Rows are points. The ring and each string are closed loops that go straight from each point to the next, and from the last back to the first. Before rounding, they use only three directions, however many columns there are. Count how often each string passes through the ring. Passing back the other way cancels.

Ring (8 x 3):
[[-44  13   3]
 [-32  20  -4]
 [ -1  20  -3]
 [ 15  10  -2]
 [ 14  -4  -6]
 [ -6 -16  -1]
 [-26 -15  13]
 [-42  -4  19]]
String:
[[ 11  -5  11]
 [ 39  -2   4]
 [ 23   7 -16]
 [ -9   5 -18]
 [ -1  14   8]
 [  3  31  12]
 [-17  25 -21]
 [-20  11 -14]
 [-17  11   1]
 [-16  31   7]
 [-15  28 -16]
 [  4  34   7]
 [  6  19  12]
 [ -4   8   3]
 [ -6   3 -15]
 [  9   2  12]
 [ 22 -11  -1]
 [ 11 -21 -22]
 [-10 -11 -15]
 [-10  -6   4]
 [ -1 -21  14]
 [ -1 -26  -1]
 [-10 -11 -18]
 [-13  -1  -6]]
Times through: 4
String (25 x 3):
[[ 35   4  14]
 [ 30  10  -3]
 [  8  12 -17]
 [ -9   9  -2]
 [ -4  22  11]
 [-18  33   5]
 [-41  28 -23]
 [-35  12 -16]
 [-27  10   8]
 [-43  16  17]
 [-60  18   1]
 [-41  10 -13]
 [-22   6   0]
 [-28  19  15]
 [-17   9   4]
 [-19  14 -23]
 [ -3  21 -16]
 [-10   6  -2]
 [  5   9  14]
 [ 33   7  10]
 [ 27  -2 -13]
 [ -3  -2 -18]
 [  1  -5 -24]
 [ 34  -9 -10]
 [ 25  -2   6]]
Times through: 3

Ring:
[[ 31   9  -4   2  27  16   6   6  25]
 [ 23  -7 -10  -9  14   3  28  -7  24]
 [-17 -16  -6 -15 -18  -9  14  -6   0]
 [-29 -12   3  -6 -27  -4 -10   3 -14]
 [-13   4  14  16 -14  16 -39  19 -15]
 [ 16  14   6  13  16  22 -23  17   8]]
String (30 x 9):
[[-15  11  21  26 -15  24 -60  29 -22]
 [  6  10  25  36  -8  32 -59  28 -17]
 [ 10   5  13  21  -1  22 -31  16  -4]
 [  5   1   4   6   1  12 -11   8   3]
 [  3   6   0   0   6  10  -9  10   7]
 [ 13   6   4   9   9  16 -13  11   7]
 [ 33  15   7  18  25  27 -19  16  16]
 [ 43  21  -1  11  41  27  -7  15  29]
 [ 33  15  -7  -2  36  16   7   8  30]
 [  8   6  -9 -11  17   5  10   4  19]
 [ 13   1  -1   1   9  10   2   4  12]
 [ 19  -1   0   4   9  12   2   3  13]
 [ 11  -1  -5  -6   9   5   9   1  15]
 [ 18  -3 -14 -16  18   0  29  -6  27]
 [ 28 -10 -14 -14  18   0  41 -13  31]
 [ 29 -15  -6  -2   7   4  29 -11  21]
 [ 11 -10  -3  -3   0   3  14  -4  11]
 [  0  -7  -6 -10  -1  -1  13  -2  10]
 [-15 -13 -16 -29  -6 -15  31 -10  12]
 [-25 -20 -17 -33 -17 -22  35 -15   6]
 [-18  -8  -9 -20  -9  -9  13  -3   4]
 [ -4  -6   0  -2  -7   3  -1   3   1]
 [-12 -14   6   3 -23   2  -7   1  -9]
 [-37 -19   5  -5 -39  -7 -12   1 -21]
 [-43 -12   2 -11 -33  -8 -13   5 -19]
 [-28  -5   1  -7 -20  -2 -13   7 -11]
 [ -6  -3   4   2  -8   7 -11   7  -2]
 [ -4  -4  11  13 -14  13 -24  11  -9]
 [ -7   0   2  -1  -5   6 -10   8   0]
 [-18   5   7   5 -11  10 -30  16 -11]]
Times through: 0
